Every row gives one point. The points of each table are mixes of a few directions, plus a little noise. How many directions does each table use, and how many do they share? Where both have some left over, give the other angles between the two spaces (their principal angles), to ten degrees, smallest first.

First (7 x 2)
[[ 14  -2]
 [-40   6]
 [-53   8]
 [ -1   1]
 [ 60 -10]
 [ 13  -1]
 [  7  -1]]
Second (4 x 2)
[[ 23  -3]
 [-19   3]
 [-46   7]
 [ 42  -7]]
Directions: first 1, second 1, shared 1

First (6 x 6)
[[  9  30 -26  -4 -43 -46]
 [ -7 -23  20   3  33  35]
 [  7  21 -18  -3 -30 -32]
 [ -5 -19  16   2  28  29]
 [  0   1  -1   0   0   0]
 [ -4 -10   9   1  14  15]]
Second (7 x 6)
[[ 24  -6  -6 -14 -21   5]
 [ 17 -35  -3   5 -19 -15]
 [ 11  -7 -13  -1 -56  -6]
 [-16   4  17   3  55  17]
 [-16  60 -11  -5  13 -20]
 [ -2 -10   5   4  12   3]
 [-19  -5  11   9  16  17]]
Directions: first 1, second 4, shared 1

First (9 x 11)
[[-36  27  20  -7   0 -16 -24 -18 -45  22   0]
 [ 13 -19 -15  -3   1  10   4  -3  18 -19  10]
 [  8  19  17  16  -1 -10  19  33   5  28 -30]
 [  0  23  20  14  -1 -12  14  28  -4  31 -27]
 [-48  36  27  -9  -1 -21 -32 -24 -60  30  -1]
 [ 32 -46 -37  -7   1  25   9  -9  45 -48  26]
 [  3  18  16  13  -1 -10  14  26   0  26 -25]
 [  4 -15 -13  -6   1   8  -4 -12   8 -18  14]
 [ 23 -44 -36 -12   2  25  -1 -21  34 -50  32]]
Second (11 x 11)
[[ 22  -2  24 -43  -3  20 -37 -50  40 -40  17]
 [ 25  -3  28 -50  -3  23 -42 -58  46 -47  19]
 [-10   1 -11  20   1  -9  17  23 -18  18  -8]
 [-10   1 -11  20   1  -9  16  22 -18  18  -8]
 [-12   2 -14  25   2 -12  21  28 -23  23 -10]
 [-16   2 -18  32   2 -15  27  37 -30  30 -13]
 [  3   0   3  -5   0   2  -4  -6   5  -5   2]
 [-21   3 -24  42   2 -20  36  49 -39  40 -17]
 [  9  -1   9 -16  -1   8 -14 -19  16 -16   7]
 [ -8   1  -9  17   1  -8  14  20 -16  16  -7]
 [ 21  -2  23 -41  -2  19 -35 -48  38 -39  16]]
Directions: first 2, second 1, shared 0; angles 50

First (8 x 18)
[[  5  16   7   6   8  11  15   3 -16  -6  17   6  12 -10  17  29  22 -12]
 [-11   7  -2   1   0  -6 -20 -16   1   0  -9 -11 -10  -8 -13   2 -30   4]
 [-14   2 -14  11  -1 -24 -23   2  -1  -7  -4  15  -4   1  -5  -4   4 -22]
 [  1 -16 -22  26  -4  -4 -18  14  -2 -18  -2  28   3 -12   2 -17  -7  11]
 [  4 -10   0  -8  16 -18   1  -8  12   8  -5  -9   0   8  -2  -2  -1  -5]
 [ 13 -39  19 -20 -31   8  36   9  19  11   8 -24 -25  26  11 -26   6   9]
 [ 15 -11   9   1   9   3  22  -1   0  -1  13  -7   2  -2  18  13   8   1]
 [-13  51   2 -16   3  30 -13  -2 -12  13 -20   4  23  -3 -30   4  -2  13]]
Second (10 x 18)
[[-15   6  -1   5  11   6  -9  -8 -15   6 -16 -38  -1   5 -14  20  -3  10]
 [  7  24  10 -16   1  -9   5  -3  -5  -1  15  13   3  -6  -1   6   6 -19]
 [-12   3  15   1  20  11  -4  -1  -4   2  -3 -29   1  -2   0  16   5   0]
 [-11   9  -5  11  -5  -4   2 -11   4  11 -16 -31  -6   9  -8  11  -2  12]
 [ 19 -19  -7 -12  -4   3  -7  14 -12 -16  15  52   7  -8   4 -20  -5  -8]
 [  6   8   8  18  -1  -4   2  13  -7 -17  15 -13  -9 -17   0  -3   0  14]
 [ 13 -13   8 -11  -5  -1  13   7  29  -1  17  45   5  -2  25 -23   9 -19]
 [-11 -14 -13   8   3   9 -12  -3 -13   3 -20 -20   1   8 -12   7  -9  15]
 [ 14 -24  -4 -14 -14  -2  13   4  35   5   8  60   7   7  25 -31   5 -19]
 [-10  21 -10  10  -7  -9  -2 -13 -14   8 -16 -39  -7   6 -20  18  -6  15]]
Directions: first 6, second 5, shared 1; angles 50, 50, 60, 70

First (9 x 32)
[[-14  -8   3  -8  -5  21  18  10   6  -4  -5   0 -16  27  -2  -3  -8 -26
    3   6  -6 -20  17 -11  11  10 -14 -18 -10 -20 -13  21]
 [ 26  22 -18   5   6 -22 -21 -14  -7  -1   0  10  -9 -25   0   4 -12  14
  -22   5  12   6 -14  17   9 -19  -3  -9  -1  21   2   0]
 [ -9  11  -3  -8  -3   4  -6   3  18  24   9 -18   7   2 -24  -3  30  13
   14  12   2  22  -6  10  14 -10  -2   7 -11   7  -3   8]
 [-40 -26  51   7 -10  28  19   6  -5 -15   5 -26   2  35 -14   3  13 -24
   15 -28 -11 -23   9  13 -22  26  -9 -11 -11   0  -1  15]
 [ 17  25   1 -17 -13  -3  10  -8   9  -4  -6  26   1  -6 -10 -19  -4 -15
   16   9  21  11  -7   2   8 -43  20  11 -12   4 -11  -6]
 [ 19 -10 -29  13   9 -33 -35  -7  -8   0  -9  12  32 -48  33  11  13  60
    0  -5   2  30 -15 -11 -24   3  22  47  41   1  32 -55]
 [  1  10  -3  -7 -10   4  -5  -5   7  -9 -10  10  -9   1  -9  -3   4  -3
    4   5  12  -2   0  11   9 -19  -6  -7 -10   1  -6   8]
 [-39 -29   6   5  -4  31   2  14   5  -8  -7 -23 -21  37  -5  16   8 -12
   -4  -3 -17 -31  23   2   5  39 -41 -33  -9 -21  -5  34]
 [ 39   6  -8  10  29 -30  19   2 -25  16  22   9  11 -22  31  -5 -45  -6
  -26   0 -14   6  -7 -31 -11  12  33  13  23   7   6 -24]]
Second (8 x 32)
[[-23   8 -22   4   9  23  15  10   4   1 -18 -24 -25  38 -23   2  15 -32
  -14  30   5  -4  22  -1  19  16 -41 -22 -33  -9  -8  26]
 [  7  16  -3 -18 -27  17   1   7   4 -20   0  32  -2  -8 -18 -22  -5 -10
   38  -6  12   4  -6 -16   5 -14  14  28 -23  16 -34  -8]
 [ 13  -3 -10 -12   5   3  11 -14  -7  -1  13  27  -5 -23  11   4 -28  10
   16 -26  -3  -4  -6  -6 -10  14  26   7   4  10 -10 -20]
 [ 23  25 -12  -2  -6  -1 -18   5  13  -8   0 -13  -6 -18 -38 -10   9  -6
    2   3  12   0  -6  25  17  -4 -20   7 -11  28  18   5]
 [-17 -30  37   0 -27 -12 -37  29   6  16  30 -10  32 -16  19   6  14  59
    5 -18 -33 -20 -21  -4   5  13 -17  -3  24 -13 -10  28]
 [  2  11  -7  12  32 -22  39 -22 -17  -2 -27   3  17   4  20  -2   0 -22
  -29  13  19  12  -1   6 -25 -14   8   0   4 -12  31 -34]
 [  5 -26  17  -1  -6  -6 -28  -2   3  12  28  -2  -2 -15  20  17 -11  37
    5 -24 -24  -8  -4  -1  -1  11  18  -7  34  -2   1   9]
 [-10   1  -1  14  18  -1  21 -13  -6   0 -25 -13 -13  41  11   4   7 -32
  -22  30  12  18  22  -4  -8 -23  12  -9   2 -18  12  -5]]
Directions: first 6, second 6, shared 1; angles 30, 40, 60, 90, 90

First (8 x 32)
[[  8 -11  -4 -12  -8   9   5  17  -1   5 -21   3   8  25   0  -9  11   2
  -11 -19  -2   6   7  -7  11 -23  22   9   7  27  14 -30]
 [  5  15 -19  -7  -5  -4 -20 -19   3 -16   4 -12  32   8 -20  11 -15  -7
    9  12   2  -5 -32  -8 -37  25 -14   4  -8 -13 -20  -4]
 [ -2  -2  -1   8 -12   3 -15  -1   2  -1  17   6  -3  -8   5 -10   4   2
    3   9   0   3  14   6  -1 -12   4  -9  -2  -2   3  10]
 [  2  13 -10  -3   3  -7 -10 -16   1 -10   6  -9  17   0 -13  12 -13  -3
    9  11   2  -6 -23  -3 -24  22 -16   2  -7 -14 -16   4]
 [  5   3  -8  -4  -6  -1 -14  -7  -6   1   8   1  16   9  -5   2  -3  10
    6   3   4  -1   6   2 -10 -17   0   1  -8   9  -1 -10]
 [  0  -5  -2   2 -11   5  -5   6   6  -2   0   2   0   1   2  -8   4  -6
   -3  -1  -3   3   0  -3   1   0   8  -4   4   1   3   0]
 [  1   2  15  -7  29 -12  28  -4 -17  17 -11  -1  -8   4   3  18  -3  17
    0 -11   4  -7  13   7  18 -14 -10  11  -4  13   3  -9]
 [-18 -14  31  21   9   5  32  24  14   7  -1   8 -60 -39  28 -17  14 -16
  -13  -4 -10   6  15   5  44  20   8 -14  19 -21  14  40]]
Second (10 x 32)
[[-17 -26  -7 -15  -4 -10  -9   1 -14  13 -21  13  -4  -2  -3   1 -21  18
   13  22   1 -16 -33  -8   8  17 -15   3   9   5 -26   4]
 [-11 -16   2 -16   3 -14  -2   3 -12  10 -17   3  -5  10  -7   4 -15  19
    9  14   4 -13 -11 -11   8  12 -13  -1   0  -1 -19  -1]
 [  9  20   5   3  -4  16  -3  -4  14  -8  14  -9   2   6   4   0  10  -8
  -11 -18   1  19  18   8  -9 -10  12  -8 -15  -2  23  -3]
 [ 18  13  -4  35  13  -9  24   3   3 -13  19  -3   5 -23   4  -5  25 -31
   -7  -7  -8  -5  22   6   1 -17  10  15  21  -3  10   3]
 [  1  -8  -7  13   6 -13  11   3  -7  -1  -1   6   1 -16   0  -3   3  -9
    4  10  -4 -14  -6  -1   6  -1  -3  12  20   1 -10   5]
 [  8   6  17  -3  21 -24  21   8  -7   0   0 -14  -3  23 -15   8   7   9
   -1  -5   6 -12  35 -13   7  -5  -5  -2  -8 -12  -3  -8]
 [-13 -13   7 -27  -1  -6  -9   1  -8  11 -18   0  -6  23  -9   7 -18  28
    7   8   7  -6  -9 -11   5  14 -12  -9 -14  -2 -14  -4]
 [-18  -6 -16 -18 -36  43 -43 -14  14   5  -6  15   1 -10  17  -6 -20   6
    0   2  -2  26 -48  15 -14  13   5 -12 -11  16   8   6]
 [ 14  17  -8  28  -4  14   5  -4  13 -13  21   0   6 -24  12  -8  20 -30
  -10 -12  -8  12   8  15  -8 -15  16   7  11   3  20   5]
 [  9  14  10   1   5   1   6   1   6  -5   9 -11   0  13  -3   3   9  -1
   -7 -14   3   7  24   0  -3  -8   6  -6 -13  -6  13  -5]]
Directions: first 4, second 3, shared 0; angles 50, 70, 70

First (11 x 32)
[[-23  10  38 -13   6  39   1  13   3 -11  -7 -15 -18 -23   8  -2  -7 -25
  -11  41  24  -2  25 -17 -20 -23  19  22  12   8 -13  -5]
 [ -2   3 -14  15  -7   4 -19   6   7 -26  14   5 -28 -16 -24  14  17  -4
   16 -21  21   7   1 -19   2 -16  -4  37   0 -10 -13  11]
 [-13   8 -17  20  -9  13 -25  13   9 -43  18   6 -44 -30 -36  19  19 -16
   17 -21  32   6   9 -35  -1 -33  -7  53  -3 -11 -21  16]
 [ -9  19  -5  -9  -7   9  12   2   7 -16  -2 -11  -2 -13  -7 -12 -11  -6
  -18  -2  -7 -15  12 -14  -9 -10   5   9   7  19 -14  15]
 [-12  11   2  -4  -3  12   6   5   3 -13  -2  -6  -8 -13  -6  -5  -7 -11
  -11   6   2  -8  11 -14  -7 -14   2   9   3   9 -10   7]
 [  3 -23  -7  11   7 -21  -1  -5 -15  26  -5  20  18  22   8   8  -5   4
   11   3 -13   7 -16  18  16  11 -23 -41 -21 -18  24 -19]
 [  0  12 -10   5  -8   7 -10   4  10 -26  11  -4 -22 -17 -19   4  12  -1
    5 -19  14   0   6 -17  -4 -12   5  37   8   2 -17  16]
 [ 10 -21 -18   7   5 -33  11 -12 -16  34  -9  19  34  32  11  -1 -13  13
    2  -4 -32  -1 -22  26  19  22 -26 -60 -23  -9  28 -15]
 [ 23 -11   8  -5   5 -12  -2  -9  -1  23  -1  -2  17  20  18  -1  10  22
    9  -3  -5  10 -13  26   4  29  11 -10   7  -4  11 -10]
 [ 24 -20  -7   0   6 -32   7 -15 -10  39  -6  10  36  35  20  -3  -1  25
    6  -8 -26   6 -24  36  15  36  -9 -46  -9  -8  26 -15]
 [ -1  11  29 -27   5  15  21  -2   3  14 -13 -22  18   2  26 -20 -15   2
  -24  28 -10 -10  11  10 -15  11  25 -10  19  23  -3  -3]]
Second (8 x 32)
[[ -5 -12  23  14  12  -8 -10  22   8  16   2  17 -34   9 -18  45  10 -10
   15  12   5   2  -9 -16  -1   0 -38  -4   1 -21   2   2]
 [ -9  17 -43  13 -19   1 -21  -8  15 -25   6  -5 -18 -15 -27  -6   0   8
    9 -37 -15 -13  11 -18  -5 -20 -20  30  -9  -1 -21  26]
 [-26   3  -1   0  -4  31 -14  -4  -5 -10 -10  -9  -5 -19   7 -14 -11 -15
    3  21   8   0  23  -5 -11 -28   4  11 -13  -6  -5 -10]
 [-14   6 -32  -7  -9  -3  16 -18 -12   1 -14  -3  35  -1   9 -35 -32   2
  -20  -1 -33 -16   9   9   3  -8  -5 -34 -22  15   6  -3]
 [ -9   7   8  -8  -3  25 -23 -11  15  15 -14 -22  -5  -3  16 -12  -6  13
    9  14 -15  -6  22   9 -24  -5  -1  14   2  -5 -11  -1]
 [ -4  -9 -23   6  -7  14 -20 -21 -16 -10  -2  -1  21 -10  16 -26   0   3
   15  -3  11  16   9  19   5 -12  21   6 -23 -10   8 -21]
 [ 34  -6  52 -14  22 -34  50  32  -4   7  18  16  -3  21  -7  36  21 -10
  -24   6  25   7 -37  -7  17  42  19 -17  41  21  11   7]
 [ 33  -7  18  -7   9 -26  20   8  -2   7  13   8   8  17   2  13  20  10
   -4 -11  12  10 -25  11  14  34  20  -6  24   9   8   1]]
Directions: first 4, second 6, shared 4

First (8 x 32)
[[ -2   4   1  23  -5   1 -26  -1  22 -11  10  -2 -19  -5   6  28  -9 -11
  -21 -12  -3 -20  23  -3  26  13  16 -27   8   3  -4  -5]
 [ -4 -10  10 -14  -7 -13   8  -3   3  -2   8  18  15 -12  -6 -15  21   9
    4  17   2  -1 -12  -2 -23 -22  -9  29  -7  17  -3  20]
 [ -6  -7  11  14 -10  -9 -26  -7  26 -14  22  12  -9 -18   1  20   8  -5
  -27   3  -5 -26  19  -4  11  -5  12  -2   1  22  -8  13]
 [ 12  15 -23 -11  19  23  29  11 -39  22 -36 -28   2  32   3 -19 -25   2
   33 -15   4  37 -18   7   1  20 -10 -15   1 -41  14 -32]
 [ -3  -4  10 -12  -8 -21  21   7  11   6  -9  21  15  -1 -14 -14  12  10
   45   3  21   8 -31  -2 -28 -16 -15   6  11  -3  -3   4]
 [ -9 -16  18 -10 -12 -19  -5  -7  17 -10  22  26  13 -24  -7  -6  28   8
  -11  22   0 -15  -3  -4 -21 -27  -3  33  -7  32  -7  30]
 [  5   5 -12  19   9  27 -32 -10  -9  -9  12 -25 -22   1  19  23 -16 -15
  -60  -7 -26 -15  43   3  40  23  22 -13 -12   5   3  -6]
 [  9  12 -16 -11  14  14  28  10 -29  20 -31 -19   5  26  -1 -17 -18   3
   37 -12   8  32 -21   4  -6  13 -11 -12   4 -33  10 -24]]
Second (11 x 32)
[[ -5  -7  11  -5  -8 -14   2  -2  13  -4   9  17   8 -11  -7  -4  15   6
    6   9   5  -7  -8  -3 -15 -16  -5  14   0  13  -4  14]
 [  8  11 -14  -5  12  14  19   9 -23  14 -24 -18   0  22   2 -10 -18   0
   25 -13   5  23 -12   4   2  15  -6 -15   4 -29   9 -23]
 [ -6 -12  13   0  -9 -10 -15  -9  16 -12  23  17   2 -21  -1   5  20   2
  -27  16  -7 -19  10  -2  -4 -16   4  21  -8  29  -7  24]
 [-10 -11  18  22 -16 -15 -43 -12  42 -25  39  21 -14 -31   3  32  15  -8
  -49   8 -10 -43  32  -7  18  -9  19   0   0  38 -14  25]
 [  5  11  -9  -5   6   3  23  11 -12  14 -26  -8   3  19  -6 -10 -14   2
   43 -14  14  23 -22   1  -6  10 -10 -18  11 -28   6 -22]
 [  6  14 -11   0   7   5  21  13 -10  14 -29 -13  -1  24  -4  -5 -21  -1
   45 -20  15  23 -20   2   0  17  -8 -30  15 -35   7 -29]
 [ -3  -7   4   1  -2   0 -11  -7   2  -7  15   3   0 -12   3   3  10   0
  -27  11  -9 -12  12  -1   2  -7   4  16 -10  18  -2  14]
 [ 12  14 -23 -15  20  24  31   9 -46  22 -35 -30   5  32   4 -24 -22   3
   29 -11   2  39 -17   8  -3  18 -12  -6  -2 -38  15 -28]
 [ -3 -13   6  -8  -1   4 -13 -14  -7  -9  24   4   7 -18   5  -6  19   3
  -47  24 -19 -12  16   1  -3 -16   4  38 -23  31  -2  27]
 [  5  18 -12  23   4   8  -6  12   8   5 -20 -17 -22  20   4  23 -32 -13
   20 -33   9   3   6   0  29  31   9 -55  23 -34   3 -34]
 [ -8 -16  18  -9 -12 -17  -8 -10  15 -12  24  24  11 -25  -4  -4  29   7
  -19  23  -3 -17   1  -4 -17 -26  -1  35 -10  35  -8  32]]
Directions: first 3, second 3, shared 3
